Each row of a before or after table is a point. One or more steps were done to the points. Then noise was added and the rows were shuffled. The steps act on columns, c1 being the first. What was done? A step turns or swaps two columns, mirrors them in a line or flattens them onto one, adds a multiple of one to another, or multiplies or shifts one. Angles are multiples of 10 degrees, from the lower column toward the higher: turns from -170 to 170, lines from 10 to 170 but not 90. Use the fewest steps. Two steps may share a column if one is a turn and the other turns, adds or multiplies; they go together, in the order done. Otherwise the lowest column goes first.

Before (8 x 3):
0.27 0.00 -0.15

0.36 -0.38 0.12

0.06 0.59 -0.04

0.38 0.19 -0.19

0.01 0.44 0.00

0.24 -0.44 0.06

1.25 0.51 -0.02

0.35 0.46 0.10
After (8 x 3):
0.06 0.61 -0.10

0.35 -0.37 0.32

0.39 0.20 -0.45

0.36 0.47 0.25

0.26 0.00 -0.37

1.25 0.52 -0.04

0.23 -0.43 0.15

0.01 0.44 0.02
Steps: multiply c3 by 2.5

Before:
-0.23 -0.05 -0.20 0.23

-0.46 -0.62 -0.93 -0.17

-0.32 -0.36 -0.69 -0.27

0.33 0.21 0.08 0.61

-0.20 0.20 -0.84 0.07

-0.33 -0.17 -0.65 -0.39

0.30 -0.70 -0.79 -0.30

-0.07 0.14 -0.38 0.18

0.05 -0.20 -0.49 -0.44

0.33 0.12 0.50 0.63

-0.37 -0.15 -0.65 -0.32

0.58 -0.12 0.31 0.12

0.43 -0.17 -0.21 0.02

0.30 0.10 0.00 0.42
After (14 x 4):
-0.34 0.40 0.63 0.12

0.34 -0.64 -0.05 -0.08

0.30 0.40 0.79 0.63

-0.20 -0.20 0.18 0.11

-0.32 0.34 0.68 0.32

-0.47 0.27 0.91 0.56

0.33 -0.42 -0.01 0.00

0.09 0.48 0.48 0.10

0.34 -0.61 -0.51 0.00

0.61 -0.11 -0.28 0.14

-0.08 -0.19 0.35 -0.14

0.43 0.02 0.18 0.21

-0.38 0.34 0.65 0.08

-0.19 -0.10 0.83 -0.22
Steps: mirror c2 and c4 in the line at 130 degrees; multiply c3 by -1

Before:
-0.14 -0.41 0.95 0.00 -0.45 0.01

-0.80 -0.15 0.10 -0.30 -0.11 0.40

0.18 -0.23 -0.01 -0.08 -0.50 0.27

-0.10 0.60 -0.82 -0.74 0.80 0.25

0.08 -0.01 0.08 0.42 0.17 -0.84

0.15 0.29 0.19 0.40 -0.30 0.11

0.53 0.31 -0.01 -0.03 0.44 0.11

-0.01 -0.47 0.13 0.36 0.63 0.06
After:
0.04 -0.01 0.27 0.40 -0.19 -0.85

-0.46 -0.24 0.18 -0.08 0.28 0.27

-0.11 0.30 0.20 -0.04 -0.66 0.11

0.41 -0.45 0.33 0.36 -0.48 0.06

-0.31 0.29 0.39 0.40 0.12 0.11

-0.20 -0.41 1.15 0.00 0.43 0.00

0.58 0.60 -0.61 -0.72 -0.54 0.24

0.59 -0.14 0.31 -0.30 0.60 0.40
Steps: turn c1 and c5 by -140 degrees; shift c3 by 0.20

Before (10 x 9):
-0.55 0.29 0.58 -0.37 -0.32 0.09 -0.53 -0.18 -0.61

-0.14 -0.37 0.17 0.06 0.34 -0.41 0.63 0.36 -0.75

0.35 -0.06 -0.64 -0.25 0.44 -0.48 0.03 0.24 -0.78

0.30 -0.57 -0.55 0.09 0.06 0.39 -0.23 0.24 -0.37

0.10 -0.45 0.29 -0.70 0.02 -0.41 0.51 0.27 0.02

-0.39 0.29 -0.07 0.30 -0.12 -0.13 0.01 0.22 -0.20

0.39 0.26 0.44 -0.27 -0.05 0.08 0.61 -0.06 -0.66

0.13 -0.69 0.05 -0.79 -0.60 0.04 0.52 -0.20 -0.39

-0.76 -0.61 -0.31 0.25 0.51 -0.49 -0.46 -0.31 0.08

0.20 -0.25 -0.56 -0.26 0.20 0.58 0.61 0.36 -0.46
After (10 x 9):
-0.63 0.29 0.58 -0.38 -0.31 0.12 -0.59 -0.06 -0.54

-0.77 -0.62 -0.27 0.27 0.51 -0.48 0.09 -0.14 -0.46

-0.33 0.27 -0.06 0.24 -0.14 -0.14 -0.22 -0.09 -0.04

0.35 -0.55 -0.53 0.11 0.03 0.40 -0.34 0.07 -0.21

0.26 -0.23 -0.54 -0.28 0.23 0.56 -0.43 0.05 0.66

0.05 -0.70 0.06 -0.83 -0.56 0.07 -0.39 -0.01 0.53

-0.06 -0.36 0.18 0.09 0.32 -0.41 -0.73 -0.02 0.64

0.15 -0.43 0.29 -0.68 -0.05 -0.42 0.01 0.05 0.51

0.36 -0.10 -0.64 -0.25 0.43 -0.51 -0.78 0.08 0.01

0.36 0.25 0.46 -0.30 -0.03 0.08 -0.68 0.04 0.62
Steps: flatten c1 and c8 onto the line at 10 degrees; swap c7 and c9

Before, 8 rows:
-0.89 0.32 0.49 -0.03 0.24 0.64 -0.35 0.09 -0.01 -0.31 -0.29

-0.10 -0.09 -0.81 0.46 -0.19 -0.46 0.08 -0.06 0.01 0.00 0.47

0.11 0.40 -0.88 0.10 0.00 -0.08 0.00 0.24 0.34 -0.17 -0.04

0.15 0.73 -0.76 -0.53 -0.32 -0.38 0.01 -0.26 0.12 -0.24 0.61

-0.24 0.00 0.39 0.37 -0.05 0.77 -0.15 0.02 0.16 0.34 -0.10

0.29 0.27 -0.83 -0.32 0.02 -0.19 0.17 0.60 -0.22 -0.36 0.61

-0.36 -0.22 0.23 0.00 -0.15 0.35 0.05 0.17 0.49 -0.31 -0.07

-0.66 -0.13 -0.08 0.20 -0.10 1.11 0.07 -0.72 0.13 -0.13 -0.16
After (8 x 11):
-1.41 -0.03 0.51 0.33 0.23 0.63 -0.35 0.09 -0.01 -0.32 -0.26

-0.57 0.00 0.25 -0.22 -0.16 0.36 0.04 0.18 0.50 -0.30 -0.07

-0.17 0.46 -0.82 -0.09 -0.19 -0.49 0.08 -0.05 0.01 0.01 0.47

0.23 -0.53 -0.75 0.74 -0.32 -0.38 0.00 -0.24 0.11 -0.23 0.59

-1.05 0.19 -0.08 -0.15 -0.08 1.11 0.08 -0.69 0.14 -0.13 -0.18

-0.38 0.38 0.40 0.01 -0.05 0.78 -0.14 0.04 0.14 0.35 -0.08

0.16 0.11 -0.88 0.40 -0.01 -0.07 0.01 0.25 0.33 -0.15 -0.05

0.48 -0.32 -0.82 0.27 0.04 -0.18 0.16 0.58 -0.22 -0.34 0.61
Steps: multiply c1 by 1.6; swap c2 and c4

Before (12 x 12):
0.17 -0.15 -0.16 -0.13 -0.17 0.37 -0.70 -1.08 -0.07 0.18 -0.08 -0.75

0.23 0.32 -0.47 0.13 0.14 -0.25 -0.67 0.29 -0.26 0.25 -0.40 -0.23

0.01 -0.08 -0.27 -0.43 -0.26 0.20 0.62 0.12 0.51 -0.59 0.14 -0.49

0.03 0.30 -0.13 0.01 0.20 0.92 0.02 0.23 -0.30 0.22 -0.11 0.51

0.08 0.02 0.42 0.08 -0.05 0.04 -0.27 -0.10 -0.49 0.09 0.09 -0.81

0.02 1.57 0.61 -0.03 -0.08 -0.06 -0.34 0.21 0.27 0.12 -0.11 -0.80

0.59 -0.17 -0.08 -0.25 0.14 -0.03 -0.64 0.22 -0.03 -0.21 0.05 1.06

0.23 0.19 -0.35 0.19 1.70 0.32 -0.29 0.05 0.44 -0.04 -0.25 -0.58

0.04 -0.05 -0.07 -0.24 -0.12 -0.14 -0.35 -0.68 -0.51 -0.13 0.03 0.26

0.64 0.64 -0.05 0.11 -0.26 -0.26 -0.51 -0.09 -0.25 -0.20 -0.76 -0.35

-0.05 -0.13 0.07 -0.23 0.03 -0.25 -0.27 -0.05 -0.01 -0.05 -0.88 -0.60

0.02 -0.11 -0.13 0.67 -0.21 0.02 -0.53 -0.20 -0.09 -0.05 0.04 0.05
After:
0.16 -0.40 0.03 -0.20 0.09 0.07 -0.27 -0.02 -0.27 0.08 0.06 0.88

-0.02 -0.41 -0.04 -0.34 -0.15 -0.14 -0.55 0.57 -0.45 0.01 -0.01 -0.29

0.00 -0.54 -0.04 0.23 -0.19 0.06 -0.60 -0.06 0.24 0.23 -0.03 -0.12

0.06 1.17 -0.06 0.15 0.07 -0.08 -0.28 -0.36 0.17 0.06 -0.18 1.04

0.67 0.21 0.17 -0.11 -0.22 -0.25 -0.56 -0.14 -0.14 -0.08 -0.74 0.25

0.51 -0.57 -0.43 -0.08 -0.17 0.06 -0.53 -0.43 -0.15 -0.18 0.04 -1.05

0.02 -0.52 0.49 0.09 -0.66 0.20 0.59 0.06 0.08 -0.02 0.11 0.28

0.11 -0.07 0.48 -0.08 0.27 -0.26 -0.55 -0.54 -0.10 -0.12 -0.40 -0.11

-0.08 -0.54 0.23 -0.05 -0.08 -0.19 -0.24 0.00 -0.12 -0.27 -0.84 0.59

0.27 -0.17 0.56 0.30 0.85 0.33 -0.29 -0.19 0.33 -1.58 -0.25 0.32

0.15 -0.54 0.49 -0.13 0.05 0.38 -1.01 0.70 -0.06 0.23 -0.10 0.50

-0.03 -0.14 -0.21 -0.12 0.25 0.90 0.20 -0.26 -0.17 -0.10 -0.11 -0.60
Steps: shift c2 by -0.40; turn c3 and c12 by 150 degrees; flatten c4 and c9 onto the line at 50 degrees; turn c5 and c10 by -60 degrees; add 0.3 times c11 to c10; mirror c7 and c8 in the line at 10 degrees

Before (13 x 18):
-0.51 0.22 -0.01 -0.15 0.06 -0.40 -0.09 0.03 -0.12 -0.24 0.10 0.27 0.11
 0.26 0.75 -0.44 -0.37 -0.25

0.13 -0.74 0.08 0.73 0.28 0.69 -0.40 -0.63 0.21 0.03 0.09 0.53 0.48 0.32
 0.52 -0.18 0.58 0.08

-0.05 -0.29 -0.37 -0.52 0.13 0.24 0.20 -0.31 0.07 0.45 0.52 -0.25 -0.14
 0.82 -0.36 0.47 0.47 -0.14

-0.47 0.10 0.35 -0.05 0.56 -0.05 -0.16 -0.39 -0.21 -0.42 0.14 0.40 -0.23
 -0.05 -0.06 -0.81 -0.30 -0.45

-0.65 -0.14 -0.02 -0.35 0.55 -0.12 -0.09 0.18 0.61 0.30 0.90 -0.65 0.10
 0.67 -0.32 -0.23 -0.24 -0.48

-0.25 0.55 0.30 0.08 -0.52 0.22 -0.47 -0.39 0.24 -0.03 0.17 0.24 -0.12
 0.19 0.28 -0.79 -0.01 -0.24

0.23 -0.59 0.29 0.66 -0.42 0.26 -0.57 -0.46 -0.71 -0.48 0.40 0.42 0.54
 -0.22 0.40 -0.55 0.28 0.02

-0.15 -0.35 -0.28 -0.09 0.38 -0.36 -0.06 0.49 0.53 0.10 0.56 0.10 -0.41
 0.82 -0.46 -0.32 0.12 -0.21

-0.93 -0.08 0.44 0.05 -0.23 -0.20 -0.01 0.09 0.27 -0.05 0.02 0.01 -0.39
 -0.09 0.10 -0.27 -0.06 -0.52

-0.62 0.47 -0.01 0.28 0.29 0.02 -0.57 0.16 0.01 0.10 0.46 -0.12 -0.61
 0.34 0.15 0.01 -0.04 -0.54

0.48 -0.55 0.13 0.42 -0.11 0.32 -0.90 -0.71 0.06 -0.45 0.02 0.77 0.98
 -0.03 0.02 0.31 0.44 0.10

0.16 -0.27 0.82 0.24 -0.26 -0.02 -0.86 -0.57 -0.53 -0.22 -0.49 0.14 0.11
 0.07 0.55 -0.48 -0.24 0.30

-0.22 -0.24 0.61 0.16 -0.04 0.17 -0.67 -0.49 -0.42 -0.59 0.13 0.55 0.49
 -0.12 0.39 -0.38 0.42 0.96
After (13 x 18):
-0.93 -0.05 0.44 0.07 -0.27 -0.28 -0.03 -0.04 -0.09 -0.10 0.05 0.03
 -0.40 -0.06 0.11 -0.25 -0.27 -0.51

-0.17 -0.32 -0.28 -0.13 0.37 -0.35 -0.05 0.31 0.02 0.11 0.51 0.10 -0.54
 0.87 -0.45 -0.34 -0.49 -0.19

-0.07 -0.29 -0.38 -0.52 0.12 0.24 0.22 -0.31 0.45 0.46 0.51 -0.25 -0.03
 0.80 -0.35 0.48 -0.16 -0.18

0.11 -0.71 0.09 0.72 0.29 0.70 -0.43 -0.45 0.52 0.06 0.13 0.57 0.68 0.29
 0.54 -0.22 -0.30 0.06

-0.28 0.56 0.33 0.08 -0.52 0.21 -0.47 -0.41 -0.06 -0.01 0.15 0.27 0.08
 0.18 0.30 -0.78 -0.22 -0.19

0.21 -0.60 0.33 0.66 -0.38 0.20 -0.56 -0.22 0.41 -0.47 0.38 0.45 0.62
 -0.26 0.42 -0.51 0.62 0.03

-0.64 -0.18 0.02 -0.32 0.58 -0.14 -0.10 0.17 -0.35 0.33 0.90 -0.66 0.04
 0.69 -0.32 -0.27 -0.56 -0.48

-0.51 0.23 0.04 -0.16 0.06 -0.44 -0.08 0.08 -0.35 -0.23 0.11 0.31 0.08
 0.23 0.79 -0.45 0.18 -0.25

-0.59 0.50 0.00 0.28 0.31 0.02 -0.56 0.00 0.00 0.09 0.44 -0.13 -0.62
 0.32 0.15 0.02 0.00 -0.58

0.48 -0.52 0.14 0.41 -0.10 0.34 -0.88 -0.32 0.48 -0.41 -0.02 0.81 1.18
 -0.03 0.01 0.27 -0.15 0.14

-0.20 -0.25 0.59 0.19 0.00 0.16 -0.65 -0.27 0.47 -0.59 0.12 0.54 0.58
 -0.09 0.38 -0.37 0.34 0.96

-0.47 0.12 0.30 -0.04 0.54 -0.06 -0.14 -0.43 -0.23 -0.43 0.12 0.37 -0.12
 -0.04 -0.09 -0.81 0.31 -0.46

0.18 -0.28 0.79 0.24 -0.25 -0.02 -0.84 -0.48 -0.18 -0.20 -0.50 0.15 0.32
 0.03 0.55 -0.44 0.57 0.34
Steps: turn c8 and c13 by -20 degrees; turn c9 and c17 by -100 degrees
